Rows are points. Each copy is the shape, with its points in the same order, stretched, turned, moved and blurred by noise. Some copies are also mirrored. Which?

Shape:
[[ 2.8  1.1]
 [-3.3 -3.0]
 [-2.8 -4.8]
 [-2.6  0.0]
 [-0.3 -4.3]
 [-1.8 10.5]
 [ 0.2  4.8]]
Copy 1 (7 x 2):
[[ -1.3  -1.8]
 [ -1.5   5.5]
 [  0.4   5.7]
 [ -3.4   3.0]
 [  1.0   3.1]
 [-11.9  -3.1]
 [ -5.8  -1.8]]
Copy 1 is: mirrored
Copy 2:
[[ 0.9  2.9]
 [ 0.8 -4.3]
 [-0.4 -3.6]
 [ 2.4 -1.2]
 [-2.4 -2.5]
 [10.5  5.9]
 [ 4.6  5.1]]
Copy 2 is: mirrored
Copy 3, 7 rows:
[[ 2.2 -4.6]
 [ 1.1  2.9]
 [ 2.8  4.1]
 [-0.5  0.4]
 [ 4.2  1.7]
 [-7.7 -8.1]
 [-2.2 -5.5]]
Copy 3 is: mirrored

Shape (7 x 4):
[[-2.4 -2.4 -8.2 -0.4]
 [ 5.3 -3.3 -3.3 -2.3]
 [-2.0  3.4 -5.6 -1.7]
 [-1.4  2.7  5.9 -3.1]
 [-0.9  2.2 -8.5 -1.1]
 [ 0.6  3.0 10.2  4.9]
 [ 2.8  2.9  0.9  0.4]]
Copy 1:
[[ 1.7 -3.7 -8.8 -1.2]
 [ 5.8 -0.4 -3.3  4.3]
 [-2.8  1.4 -6.9  0.7]
 [-4.9  4.3  4.0  0.3]
 [-0.6  0.4 -9.5  0.9]
 [-0.6  9.1  6.9 -4.8]
 [ 0.6  5.6 -0.8  0.9]]
Copy 1 is: mirrored
Copy 2, 7 rows:
[[-1.5 -2.7 -7.5  5.3]
 [ 3.5 -5.2  0.3  1.3]
 [-1.0 -0.6 -6.1 -0.4]
 [-4.4  0.7  4.6 -3.7]
 [ 0.2 -1.5 -8.5  1.4]
 [-2.9  7.1  7.6 -0.2]
 [ 1.9  1.4  0.6 -0.8]]
Copy 2 is: only turned
Copy 3, 7 rows:
[[-4.8 -3.6 -6.0 -0.7]
 [ 4.4 -2.1 -2.6 -2.2]
 [-4.7  3.4 -4.2 -0.2]
 [-1.3  5.3  8.5 -1.3]
 [-3.8  1.6 -7.4  0.5]
 [ 1.1  3.5 12.4  6.8]
 [ 1.8  3.8  1.8  2.4]]
Copy 3 is: only turned
Copy 4, 7 rows:
[[-1.6 -2.4 -5.6  1.0]
 [ 2.3 -4.7 -1.9 -5.0]
 [-1.6  3.1 -6.2 -2.2]
 [-3.0  4.7  3.4 -6.0]
 [-0.4  0.9 -8.0 -1.4]
 [ 2.8  7.6  9.0 -2.3]
 [ 2.6  3.7  0.0 -4.5]]
Copy 4 is: only turned

Shape (9 x 6):
[[-1.8  2.2  3.6 -3.9 -2.0  6.5]
 [-0.9 -1.8  1.6  0.2  5.0 -4.0]
 [ 1.7 -3.1 -7.0 -1.3  1.2 -4.6]
 [ 2.9  2.7  8.7  2.1 -8.0 -1.5]
 [-3.7  3.0  5.0  0.4 -4.3  5.5]
 [-3.8  1.1  6.5  3.4 -5.5  4.7]
 [ 4.1 -8.2 -5.1  1.2  2.2 -0.5]
 [ 2.7  4.0  2.9  0.1  0.1  5.5]
 [-3.1 -0.6 -5.4  5.0  2.0  2.5]]
Copy 1:
[[-2.9  2.0  2.2 -1.5  0.9  7.0]
 [-4.0 -0.8 -1.4 -2.8  1.6 -4.9]
 [ 2.4  0.5 -6.9  1.9  1.6 -4.5]
 [ 2.6  0.7 10.0  2.2  4.3  0.1]
 [-2.8 -1.2  4.8  2.4  0.2  6.6]
 [-0.1 -3.4  7.5  1.7  0.3  5.9]
 [ 7.4 -0.4 -6.1 -3.2  0.6 -3.7]
 [-1.6  4.3  3.1 -1.9 -3.1  2.5]
 [-0.6 -1.0 -4.3  1.8 -5.6 -0.1]]
Copy 1 is: mirrored
Copy 2 (9 x 6):
[[-1.1 -3.2  3.2 -3.9 -4.2  2.2]
 [-3.6 -1.1 -1.2  4.9  7.7  2.0]
 [ 0.8  4.1 -7.6  1.6  3.1 -2.7]
 [-0.6 -3.8 12.2  2.0 -3.8 -6.6]
 [-1.7 -7.4  4.6 -0.2 -6.6 -0.3]
 [-1.1 -9.6  5.8  2.8 -6.1 -2.3]
 [ 7.5  0.6 -7.5  2.1  6.0 -0.2]
 [ 1.5  0.4  6.0  1.9 -4.2  3.1]
 [ 2.0 -3.8 -7.4  6.8 -3.4  1.6]]
Copy 2 is: only turned
Copy 3 (9 x 6):
[[-4.3  4.8  6.4 -5.4  1.2  0.1]
 [-1.0 -5.1 -2.6  0.4 -3.7  3.3]
 [-3.4 -2.9 -9.5  1.1  3.0 -0.4]
 [ 2.5  4.3  8.7 -0.2 -1.0 -8.4]
 [-5.6  4.4  8.9 -2.6 -1.5 -2.8]
 [-5.6  2.2 10.8 -0.2 -2.1 -3.8]
 [-3.7 -5.6 -5.1  4.2  7.2  3.7]
 [-2.3  7.2  5.4 -0.7 -0.4  2.0]
 [-9.6 -0.4 -1.8  4.2 -1.5  1.7]]
Copy 3 is: mirrored
